Each row of a before or after table is a point. One or more steps were done to the points. Then noise was added and the rows were shuffled. The steps act on how far a point lies along the listed directions, d1 being the first. Name the steps. A step turns or swaps two directions, mirrors them in a line or flattens them onto one, adds a multiple of one to another, or multiplies one. Angles are multiples of 10 degrees, from the lower direction toward the higher: turns from -170 to 170, lines from 10 to 170 but not 90. Use the fewest steps. Two steps may share a direction if one is a turn and the other turns, adds or multiplies; they go together, in the order done. Otherwise the lowest direction goes first.

Directions:
(1): [-23  29]
(2): [-29 -23]
Before (12 x 2):
[[-45   4]
 [-37  13]
 [-33  37]
 [-44  25]
 [ 15 -14]
 [-36  16]
 [-35  18]
 [ 17 -11]
 [ 28  11]
 [ 39 -12]
 [-24  23]
 [ -3 -19]]
After (12 x 2):
[[ 11  37]
 [-11 -18]
 [ 15  36]
 [ 24  43]
 [-20   2]
 [  3  45]
 [ 36  32]
 [ 22  24]
 [ 11 -28]
 [-13 -15]
 [-14 -38]
 [ 18  36]]
Steps: turn d1 and d2 by -90 degrees

Directions:
(1): [  9  30 -19 -38  37  -3]
(2): [ -8  29  17  -9 -17  51]
(3): [ 33  31  25  34  14 -10]
Before (9 x 6):
[[  0  12  -5 -11   8   7]
 [  1   3   4  -4  -8  -5]
 [  4   2   8   9   1   0]
 [ -2  13  -2 -13   3   7]
 [ -4  -7  -4   5   0  -4]
 [  0   5  -8 -13   8  -2]
 [  9  -5  -1   2  13 -23]
 [ 10  17   1   8  21 -12]
 [ 23  14   3  13  13 -12]]
After (9 x 6):
[[ -8  -7  -1  -5  -3   5]
 [  6 -42 -14  13  14 -61]
 [  1  12  15  11 -11  20]
 [ -5 -36 -11  11 -13 -19]
 [  1   4   3  -7  -7  -3]
 [ -1  19  18   7 -15  25]
 [  1  -7 -11   1  11 -17]
 [  7   1   8  14  -2  -7]
 [-11 -28  -3  20  -7 -20]]
Steps: turn d1 and d3 by 140 degrees; multiply d2 by 3

Directions:
(1): [-13  -7 -14 -28 -30  33 -39 -28  35  -4 -12]
(2): [ 60  -3 -22  -1 -16   3 -24  37  -9 -17 -14]
(3): [ 13  11  23   3  30  30  -8  17  35 -17  48]
(4): [ 17 -24  32 -24  28   1 -18   6   3  53 -19]
Before (13 x 11):
[[-19  -2 -26 -29 -28   9 -22  -9   1  -3 -17]
 [ 18 -11 -16  -4 -32  -9 -22  -5 -19   0 -42]
 [ -9   2  31  -2  39 -19  20   3  -4  16   0]
 [-43  10 -17   3 -19   2  13 -47  18  -2  -5]
 [-24   0  16 -14  -4  17 -14 -13  23  13   7]
 [  5  -5  29  11  18 -23  28   7  -9  15   2]
 [  5  -2  31   9  36 -15  12   9 -14  48 -18]
 [ -2   3 -25   6 -40  -4  -6 -12  26 -23 -13]
 [-10  -8 -16 -19 -24  -4 -16 -11  19   3  -4]
 [ 25   9  -8 -11 -16   5  -1  -6  -7 -14 -10]
 [ -4 -19  32   6  46 -18  23   8 -19  21  -9]
 [ -8 -22  32  -2  46 -20   6  13 -25  50 -13]
 [ 38 -32  45 -19  48  -4 -10  21  10  48   2]]
After (13 x 11):
[[ 21 -44  20 -34   9 -13 -21  -6   0  59 -42]
 [  3  11   5 -10  18  20  -7  24  15 -16  37]
 [-14 -27  18  -3  21 -24  15  -8 -26  27 -36]
 [ -5 -11  13   3  -3 -28  23  -8 -15  23 -21]
 [  3   0   4  -6   8   3  -8  10  32  -6  32]
 [-19  -5  13 -12  14 -24  10 -13 -13  24 -29]
 [-23   1  20 -13  -1  18 -13  -9  24  10  13]
 [-28  21   7  17  19  10  22 -22  30 -13  33]
 [-12 -25  25  -7  34 -24   4   7 -29  55 -26]
 [ -2  -8  23   4  23 -17   7   0 -18  51 -33]
 [ 10  11  -5  17 -10   2   4  10  36 -33  25]
 [ 31  13   0  -6  -6   9   3   5  -3 -17   5]
 [ 41   5  19  16  21   3  -6  30  -1 -16  21]]
Steps: mirror d1 and d3 in the line at 30 degrees

Directions:
(1): [ 46 -21  19  -5  10  -4  44   0   3  23 -44   4   0  31 -48 -28  28   3]
(2): [ 14 -24  26  28 -25 -38   6  13  33   7  -9  -3  13  28  51  40  11  38]
(3): [ 18 -31 -25  10 -20  -4  12   5  29 -16 -37 -48   8 -26  10 -13 -50 -40]
Before (12 x 18):
[[-40  36   6 -15  10   6 -26  -5 -22  -6  60  27  -5  -5   3  11   6   8]
 [-25  15   0 -17  15  23 -18 -19 -19  -7  29   9  -4 -10   6  -3   6  -4]
 [  7  -1   4  -7  13  14  14  -9  -5  13 -14  13  -8  14 -45 -17  21   6]
 [  9  -4   2   1  -5 -10   3   0   9  -1  -9   7   0  17   2   7   7  10]
 [ 15 -14  14   4  13  -7  17   2  -5  10 -17   3  -2  11 -15  -4  10  15]
 [  9  -4  14   9  -9  -9   3  -2   3  -2   1  12   4  13  -4   7  11  20]
 [ 26 -25   1   5  -2  -3  24   6  14   5 -28  -8   1   6 -11 -15   3 -12]
 [-20  16  -3   3 -12  -4 -20   3  -2  -9  20   0  -1 -14  20  12 -11   3]
 [ 23 -24   0   0  -4  -1  23   2  10   3 -21  -6 -12  13 -10 -15   0  -3]
 [-16   9   5  -1   5   3 -11  -3  -4   4  13   1  -6  -1  11   8   8  13]
 [ 28 -20  18   8 -10 -14  19   6  16   4 -26 -16   4  20   2  -2   7   9]
 [  9  -5 -16   0  -1   6   2  -2  -3  -4  -9  -5   0  -2 -11   0  -2  -8]]
After (12 x 18):
[[ 27 -20  18   8 -11 -15  17   6  18   5 -25 -15   5  21   6   0   5  11]
 [ -4  17  -7 -13   6  13  -1  -3 -16  -1   4   3  -8 -13 -28 -21  -3 -13]
 [ 13 -25   2  10 -14 -12   9   8  20  -3  -9  -9  -7  11  22   7  -5   9]
 [ 15 -26   4  18 -13 -15  11  11  25   0 -15 -11   5   5  25  10  -3   1]
 [ 11  -5  14   5  -5  -5   7  -2   0   1  -2  12   4  14 -15   0  13  15]
 [  2  -5 -14   6  -8  -1  -5   0   3  -7  -2  -6   3  -3   8  12  -5  -2]
 [  7 -14  16  13   2 -16   5   5   3   7  -7   2   2  10  12  14   6  24]
 [ 13  -4   2  -2  -2  -6   6  -1   6   1 -11   9  -2  18  -5   3   8   7]
 [-30  36   4 -26  22  16 -15  -9 -31  -1  50  29  -9  -5 -26  -8  12  -3]
 [-17  -2  10  16 -12 -10 -14   0  16   1  11   8   1  11  26  31   9  31]
 [-26  15   0 -17  15  22 -18 -17 -20  -6  29   9  -4 -11   5  -3   7  -3]
 [-10   9   4  -9  13  10  -1  -6 -10   8   6   2  -9  -2 -10  -6  12   5]]
Steps: swap d1 and d2

Directions:
(1): [ 14   8  22  22  -7  27  12  22 -27 -13  10   7   3   9   7  21   8   0
  25  -8  41  21 -37  -7]
(2): [  7  15  14  -7  23   4 -12 -60  17   0  24   3  10  -7  17  21  23  13
  -1  -4  27 -24  -2   7]
(3): [-12  11  52  30  30  -7   7  18 -15   3  13 -19   1  -7   4  -4  -5   8
  20  -4 -19 -18  35   6]
(4): [ 18  -6   1  -3  -9  15 -43  19   2   0  14  -7 -31 -30 -18 -14  19 -19
   3  -6  19 -25  15 -32]
(5): [ 21 -34  11  26 -22 -16  27 -11  -6  20  29   1 -17   6 -11   7  -8 -16
 -22  39  10 -17  -1  11]
(6): [ 43 -13 -19   8 -17 -19   3  16  13 -25  -1   5  14 -17  36 -11 -10  20
  27  -9   2 -24   6  24]
Before (11 x 24):
[[-22   6   8  -1   0  13  10  10 -22   2  -4  -2  -6  20 -19   9   3   0
   -4   1  -2  17 -18 -15]
 [ -8 -15 -24 -15  -8  -8   7   2  -2  -5 -15   2   0   8  -2 -20  -2   1
   -6  -7 -24  11  -5   5]
 [ -8   0  10  -4  21 -19  -4   1  -1   9  -9  -4  -2  -4   3 -14  -8   4
  -10   0 -29 -13  31   7]
 [ 18  12 -12   4   1  -5 -15  33  10  -8 -16  -8 -11 -18  -3 -20  -9  -1
   11 -13 -10 -12  21  -7]
 [  0 -18  -9  -3 -25  15   4 -26  -1  15   5   4  -8   7 -20   2  22 -24
  -38  23  18  19 -17 -16]
 [  7   8 -11  -4 -14 -11  -6  25  -8 -10   2  -8  -3 -11  -1 -12  -5   2
    0  -5 -21 -11  15   3]
 [  1 -13 -10  -3 -28  12  -7   0   0  16 -11  11  -5   5 -19   3   8 -17
  -15  16  13  16 -19 -16]
 [ 14 -21   2   5 -49  -6  19   1 -23  23  19   8 -25  10 -33   3  -4 -24
  -30  31  23   2 -17  -9]
 [  8 -11 -14  -8 -19  41 -20 -10 -12   6  16   9 -33  -2 -32  20  26 -36
  -29   9  60  14 -42 -39]
 [  4   0   4   4   6 -22  23   2   3  -8   0   5  34   3  25  -2 -16  14
   14  -3 -16  -5  17  26]
 [  6 -17  -5   6 -24  -3   1  25  -3   6  -2   9  -9   6 -18   1  11 -11
   -3  11 -15   7   1   1]]
After (11 x 24):
[[ -8   0  10  -3  20 -17  -3   2  -1  10  -7  -6  -3  -3   2 -14  -8   4
  -11   1 -30 -12  32   7]
 [-12 -14 -21 -14  -6  -5   7   3  -4  -3 -14   2  -1  10  -4 -19  -1  -1
   -9  -6 -25  13  -6   3]
 [ 10 -20   4   5 -46  -4  20   0 -26  25  18   9 -25  11 -36   4  -4 -27
  -34  32  23   4 -17 -10]
 [ 14  13 -10   4   1  -2 -14  32  10  -5 -16  -8 -12 -17  -6 -20  -9  -3
    7 -12  -9  -8  20 -10]
 [  4   0   4   4   6 -22  22   3   4  -9   1   4  34   4  27  -2 -16  16
   15  -4 -15  -5  15  26]
 [ 10 -13 -15  -7 -19  41 -22  -8 -12   5  17   9 -33  -4 -30  20  26 -34
  -27   9  60  12 -42 -38]
 [  3  11  -7  -4 -14 -10  -8  24  -9  -8   1 -10  -5  -9  -3 -10  -3   0
   -1  -6 -19  -9  15   0]
 [-24   8  10  -2   0  15  12   9 -25   2  -3  -1  -7  21 -22   9   4   1
   -5   2  -2  18 -19 -16]
 [  1 -15  -5   6 -21  -1  -1  23  -3   8   0  10 -10   6 -23   2  14 -13
   -6  12 -15   8   0  -3]
 [ -1 -12 -10  -3 -29  13  -6  -1   1  17 -10  12  -6   6 -22   3  10 -17
  -15  16  12  17 -19 -17]
 [ -1 -18  -9  -3 -24  14   2 -24  -1  14   5   5  -9   7 -19   1  24 -24
  -37  23  18  19 -18 -17]]
Steps: add 0.3 times d2 to d6

Directions:
(1): [-15   4 -43 -40  -2  13   6 -22  17  18 -43  19  -8  42  38 -24   1  22
  36  -6 -19 -37  24  -7  27 -14 -17 -21 -16  -4   3  -7 -51  10   1  39
   4   9 -30 -26  14  20   3 -12  25 -28  -2  -5  -4  24  16  31  27   1
  49   3 -19  16   8  42   1 -24 -52  22]
(2): [  9 -17 -19 -10  29  22  24 -14 -27  -2  22   1 -13  29  11  13 -27 -18
  -9 -60  -2  28 -13  37  11  -3  12   1  19 -16 -22   5  23 -17  -8 -12
  -9  48  13  -6 -33  60  44 -18  -5 -38   7 -19 -17  49  -2 -20   8   3
  15 -47   6  20 -21  18  27  26  14 -37]
Before (10 x 64):
[[  1  -4  24  13  -9  -8   1   6   3  -9  12  -9   5 -19 -16   0   7  -4
   -7  21  13   6  -3  -8 -15   0   1   4   0   3   6   3   7   1   1  -4
   11 -16   4  15   0 -18  -9   8 -12  12  -4   4   8 -22 -11  -5 -15   2
  -22  17  13  -7  10 -29  -4   3  13   2]
 [ -6   9   2 -10  -4  -6  -8   2   6  -8   1   1   9  -8   1   4   4   0
   -4   9   5  -2   7  -5   1   0  -1   2   6  -1   3   7  -3  10   0   9
    3 -13  -7   1  13  -7  -5  -5  -2  13 -10   6   6 -10   5   4   3   6
   -5   2  -6  -5  -1 -11   3   1   2   5]
 [  3 -12   9  11  12   2   9   1 -15 -11  19   2  -6  -5  -4  15  -8 -13
  -15 -20   6  26 -12  20 -11   1   5   3  16 -12  -6   3  28  -8  -1 -19
    0  15   7  10 -14   5  19  -1 -14  -1   2  -3  -2   6  -9 -24 -14   3
  -14 -17   4   5  -6  -9   6  17  22 -14]
 [  8   0  24  20  -7  -5  -1   8 -15  -2  23  -7  10 -15 -18  12   4  -8
  -16   7  12  12 -13  -6  -6   7  13  13   4   5  -4   9  26  -5  -2 -16
   -2  -5  13   9  -4 -14 -10   6 -13  12   0   5  10 -12 -10 -13 -11   2
  -28   1  10  -7  -9 -26  -1   5  23  -9]
 [  8  -4   2   2   9   9   7   1  -6   0   6  -6  -2   2  -8  -1  -9  -9
   -1 -13  -4  20  -9  10  -5   0   4   1   8  -6  -6   5  13 -17   2  -4
   -2   9   6   6  -6  14   7  -2 -14  -9  10  -3  -4   9  -6 -13   0   4
   -6 -12  -4   4   1   0   6   5  12  -4]
 [ -8  -1   3  -6  -9  -9 -12   5   8   2  -4  -3  11   1  -7  -8   8   2
    2   5   3  -6   7  -7  -9  10  -1   2  -6   1  -5  -7  -4   1  -2   1
    7 -11  -2   0   7 -13   0  -3   1   3   2   1   4 -10   6   1   1  -1
   -2   8   1  -9   3  -2  -4 -11  -4   4]
 [-19   4 -42 -32   5  14   6 -13   7  14 -37  16 -12  41  38 -22  -8  14
   35 -26 -10 -24  13  -7  32 -17 -13 -13  -8  -7   4  -1 -33   9  -3  26
    2  21 -23 -29   0  37  11 -10  15 -24   4  -4  -6  34  13  15  25   1
   50 -18  -6  22   7  34  13  -8 -46  11]
 [  6  -8 -15  -6   5   3  11  -4   0   4  -5   1  -4  12   1  -5  -4  -3
    0 -12  -4   1   2   9   1  -3   0  -5  -3  -1  -7   5   5  -4   2  11
    1  13   4  -4  -3  11   2  -6  -6  -9  -3  -6  -7   5   1 -12   2  -3
    7 -11  -1  -3  10   0   8   4  -4 -11]
 [-14   0 -21 -17  -4   2  -2 -14  19   4 -21   4   1  21  11 -11   4  12
   14   7 -12 -23  14  -2  10  -9  -4 -16 -20  -4   4  -1 -22   2   3  25
    4  -8 -20 -17  14   3  -8   0  13 -14  -1  -2   3   8   2  13  15   2
   23  10  -7   3   7  16  -7 -18 -30  15]
 [ 10  -3  14  11  -2  -3  -4   9 -10  -3  26 -11  10 -20 -10   9   0 -10
  -13  -2   6  11 -15   7 -10   2  10  14   9   3  -1   3  20  -6  -1 -18
    0   3  16  16  -7  -4   5   1 -10  11  -9   7   2  -8 -12  -6 -10   1
  -14   0   7  -1   1 -13   4   9  23 -14]]
After (10 x 64):
[[  0   7   3  -2 -16  -7 -13   6  10   6  -3  -3  12 -13   2  -8  13   8
    7  22  -2 -18   2 -12  -3  -2  -3   4  -7   8  10  -3 -13   6   3   5
    6 -15  -4   7  14 -21 -13   4   3  16 -14  14   8 -19  -3  17  -2   0
    1  23  -4  -3  14  -2  -8 -14  -6  12]
 [  1 -13  -6   1  15   7  10 -10  -8  -9  20  -8  -2  12  -6  12 -14 -13
  -14 -27  -2  17 -10  25   1  -2  14  -3   2 -12 -11   6  25 -15  -2  -7
   -5  16   7  -5 -16  28  17  -3  -5 -22   5 -11  -5  24  -9 -19   3   4
    1 -21   9   6 -11   2   9  14  12 -22]
 [ -4  -5   7  -1  -3  -8  -9   7   0  -2   9  -6  10  -2 -12  -2   2  -6
   -7  -5   6   7   0   1 -12  13   5   7   1  -1 -10  -5  10  -4  -4  -9
    5  -3   6   4  -2  -5   8  -4  -5   1   4  -1   2  -6   3  -9  -2   0
   -9  -2   6  -9  -3  -7   1  -2   9  -7]
 [ -5  -9 -28 -15  23  20  16  -8 -19   2   1   6 -15  33  22   0 -25  -9
    9 -58   0  14  -9  20  23 -10   4   0  13 -14 -10   6  11  -8  -8  -5
   -6  44   2 -18 -28  60  35 -13  -2 -30  10 -13 -14  49   2 -16  14   2
   30 -48   8  25 -10  21  29  21  -7 -23]
 [ -1  -2  22  10 -12  -9  -1   5   7  -8   7  -7   5 -18 -14  -3   9  -1
   -3  26  12   1   0 -12 -13   0  -1   2  -4   4   8   3   1   3   1   0
   12 -19   1  14   4 -21 -12   9 -10  13  -5   5   9 -24 -10  -1 -13   1
  -19  21  11  -7  12 -27  -7  -1   8   7]
 [ -2   8  14   8 -21  -9  -8   5   4   6  -4   1  12  -9  -7  -3  15   9
    2  29   5 -15   2 -24   0   3   1   4 -11  11   6   4  -5   6   1   6
    3 -21  -5   1  15 -31 -27   8   0  17  -4  11  15 -22  -2   9  -3   1
  -14  22   0  -8   3 -16 -12 -16  -4  15]
 [  0   4  -7  -9  -2   6   0  -2  10   7 -18   0   0   6   1 -14   1   5
   16   7 -10  -4   5  -6   1  -4  -7  -7  -5  -2   3   1 -14  -7   5  15
    2  -5 -10  -1  11   0  -7   0  -3  -5   7   3   1   0   0   6   7   3
    7   7 -13   2  12   8  -3 -13 -12  17]
 [-13   2  -7  -8  -9  -4  -4  -4  15   2 -24  14  -3   4  14 -10  11  14
   16  17  -6 -19  13 -10  -1  -6 -15 -11  -8  -4  10  -5 -23  11   5  15
    9 -12 -22  -3  17 -22  -9   2   6   6  -4   6   7 -11   3  11  -2   1
    9  18 -13   2  14   7 -12 -17 -23  26]
 [  3  -6 -18  -9   2   2   9  -5   4   6 -11   2  -4  13   3  -9  -1   1
    5  -7  -6  -5   5   5   3  -4  -2  -7  -6   1  -5   4  -2  -1   3  16
    3   9  -1  -6   1   7  -2  -6  -3  -8  -4  -5  -6   2   2  -7   4  -4
   10  -6  -4  -3  13   2   6  -2 -11  -5]
 [ -3   5   6  -6   1  -5  -5   3   0 -10  10  -2   8 -10  -3  10   0  -5
  -11   1   7   7   2   2  -2   2   3   5  11  -3   0   9   7   7  -1   2
    1  -7  -1   4   6  -2   1  -6  -6  12  -9   4   4  -7   3  -4   1   6
  -10  -5  -2  -5  -5 -14   6   8  11  -3]]
Steps: swap d1 and d2
